Each row is a point. Each copy is the shape, with its points in the same order, turned, moved and blurred by noise. Is it also mirrored, or only turned?

Shape (8 x 2)
[[-0.4 -6.2]
 [-7.2 -7.6]
 [-0.7  0.6]
 [-4.8  1.6]
 [ 1.7 -0.6]
 [-1.8  1.8]
 [ 4.0 -3.5]
 [ 4.9  4.5]]
Copy 1 (8 x 2)
[[-4.8  2.1]
 [-7.9 -4.1]
 [ 1.5  0.3]
 [ 1.7 -4.1]
 [ 1.1  2.7]
 [ 2.7 -1.0]
 [-1.2  5.8]
 [ 6.9  4.7]]
Copy 1 is: mirrored
Copy 2 (8 x 2)
[[ -4.0   6.2]
 [-11.1   4.7]
 [ -2.5  -0.4]
 [ -5.9  -2.9]
 [ -0.4   1.6]
 [ -2.8  -2.0]
 [  0.4   4.9]
 [  4.2  -2.4]]
Copy 2 is: mirrored
Copy 3 (8 x 2)
[[  0.5  -8.3]
 [  6.1 -10.6]
 [  1.4  -1.3]
 [  5.8  -0.5]
 [ -0.9  -1.9]
 [  2.3  -0.6]
 [ -4.5  -3.5]
 [ -2.7   4.0]]
Copy 3 is: mirrored

Shape (9 x 3)
[[ -5.4  -0.1  -0.8]
 [  6.0  -4.0   7.8]
 [  4.5 -10.1   8.3]
 [ -2.2   0.2  -4.9]
 [ -6.3   0.4  -2.6]
 [ -3.4   1.8   0.5]
 [ -0.8   2.5  -1.9]
 [ -2.1   0.1   1.3]
 [  5.8  -1.3   1.5]]
Copy 1 (9 x 3)
[[-5.9  0.5  0.4]
 [ 6.1  5.1  7.5]
 [ 4.6  3.7 13.3]
 [-3.5 -3.4 -1.5]
 [-7.0 -0.4 -1.0]
 [-4.1  2.2 -1.2]
 [-1.5  0.1 -2.4]
 [-2.5  2.3  1.1]
 [ 5.2  1.1  2.6]]
Copy 1 is: only turned
Copy 2 (9 x 3)
[[-5.0 -0.5  2.0]
 [ 4.8  8.2 -2.7]
 [ 4.7 12.5  1.4]
 [-0.5 -5.5  2.1]
 [-4.3 -3.2  2.4]
 [-2.4  0.3 -0.8]
 [-1.1 -3.6 -1.6]
 [-2.5 -0.1 -1.5]
 [ 4.9  2.6 -3.5]]
Copy 2 is: only turned
Copy 3 (9 x 3)
[[ 4.4 -1.2 -2.6]
 [-4.3  0.6 10.0]
 [ 0.1  1.5 13.4]
 [ 2.8  3.7 -3.8]
 [ 5.2  0.3 -4.0]
 [ 1.3 -1.2 -2.3]
 [-1.1  1.9 -2.7]
 [ 0.1  0.3  0.0]
 [-3.7  5.2  3.4]]
Copy 3 is: only turned
Copy 4 (9 x 3)
[[-2.0 -6.1  2.1]
 [ 7.1  2.8 -5.9]
 [12.1  2.3 -1.4]
 [-4.8 -1.5  3.8]
 [-3.3 -6.7  2.8]
 [-2.0 -5.1 -0.5]
 [-3.8 -1.9  0.0]
 [-0.7 -3.3 -0.5]
 [ 1.1  4.4 -2.2]]
Copy 4 is: mirrored
